Every row gives one point. To make a cloud, some directions were put in groups of two or more. Within a group, all points are equally far from the middle, so they leave a hole (a ring in 2 directions, a hollow ball in 3). The other directions are filled evenly. Then the cloud was stretched, turned, moved and blurred a little. Count the holes, and give their numbers of directions, smallest first.
In the rows, 128 means zero.

Cloud (13 x 2):
[[ 66 164]
 [146 173]
 [117 181]
 [178 103]
 [167  90]
 [ 81 176]
 [ 87  92]
 [ 76 173]
 [ 63 115]
 [116 181]
 [169  92]
 [153 169]
 [138 176]]
Holes: 1 (2)

Cloud (20 x 3):
[[120 187 183]
 [190 139  92]
 [120  76  51]
 [107  99  71]
 [100 140 121]
 [156 143  83]
 [ 75  83  92]
 [144  85  92]
 [ 79  85  65]
 [153 200 115]
 [111 112 124]
 [111 142  57]
 [ 70 181 140]
 [ 96 147 130]
 [ 58 194 167]
 [ 95 104  74]
 [ 42 197 121]
 [154 152 152]
 [ 91 120 150]
 [144 185 133]]
Holes: 0

Cloud (28 x 4):
[[ 97  94 197  98]
 [ 72 167 122 200]
 [ 90 136 107  70]
 [181 131 137  81]
 [ 58 165 104 185]
 [143 186 179 146]
 [120 140  58 163]
 [152 156 210  80]
 [123 215 110 143]
 [120 118 186 164]
 [129 109  78 143]
 [181 127 137  87]
 [105  89 186 127]
 [183 122 151 102]
 [170 146 193 108]
 [173 136 136  63]
 [ 94 107 198 142]
 [ 97  99 198 127]
 [135 136  62 151]
 [162 133 181  52]
 [140 184 178 153]
 [180 117 135 107]
 [125 205 109 173]
 [102  95 177  66]
 [131 197  76 160]
 [ 74 202 121 106]
 [116  83 170 125]
 [ 98  92 189  81]]
Holes: 2 (2, 2)

Cloud (53 x 6):
[[126 200 124 113  69 153]
 [124  69 146 110 150 119]
 [170  80 112 131  68 160]
 [ 99  77 121 109  83 222]
 [122 195 105 114  76 120]
 [163 182 165 117  77 176]
 [161 165 139 140 182 143]
 [152  85 154 111 101 211]
 [143  80 153 159 131 202]
 [ 96 190 149  99  76 127]
 [145 171 182 115  80 122]
 [ 69 144 151  80  93 122]
 [154 148 168 140 161 182]
 [ 88 102 144  67  79 124]
 [ 82 149 149  95  51 212]
 [ 64  76 120 123 135 145]
 [108 134 117  72 162 188]
 [162  88  84 167 176 123]
 [149 131 141  26  86 142]
 [114 130  66  89 183 144]
 [162 132  68  50 102 144]
 [105 188 140 119  75 211]
 [140 171 164 131 155 104]
 [ 94 137  57 132 162 162]
 [ 59 108 109 215 117 196]
 [ 91 144 169 159  37 156]
 [136 173 101 174 160 169]
 [132  98 171 152 150 135]
 [160  66  77 136 132 180]
 [155 173  92 154  73 145]
 [118 136  77  81 177 161]
 [ 94  67 124 101 129 111]
 [124 136  57  92 123 185]
 [122  73  86  93  82  99]
 [ 69 131 146 140  36 222]
 [152 102 153 164  58 195]
 [116 137  54 104 112 186]
 [112 181  93 147 124 198]
 [179 143 118 107 199 106]
 [102 155  65 136 132 191]
 [108 123  90 223 137 173]
 [ 91  95 143  70  97 114]
 [115  55 111 129 134 195]
 [ 55  97  85 188 129 172]
 [127  70 121  87  78 111]
 [100 187 147 105  58 190]
 [159 114  88 196 157 159]
 [114 161 172 167 129 212]
 [ 80 148 150  94  47 203]
 [ 99 135  59 110  82  97]
 [177 137 123  95 200 112]
 [122 130  65  66 155  68]
 [142  60 107 123  98 200]]
Holes: 3 (2, 2, 2)
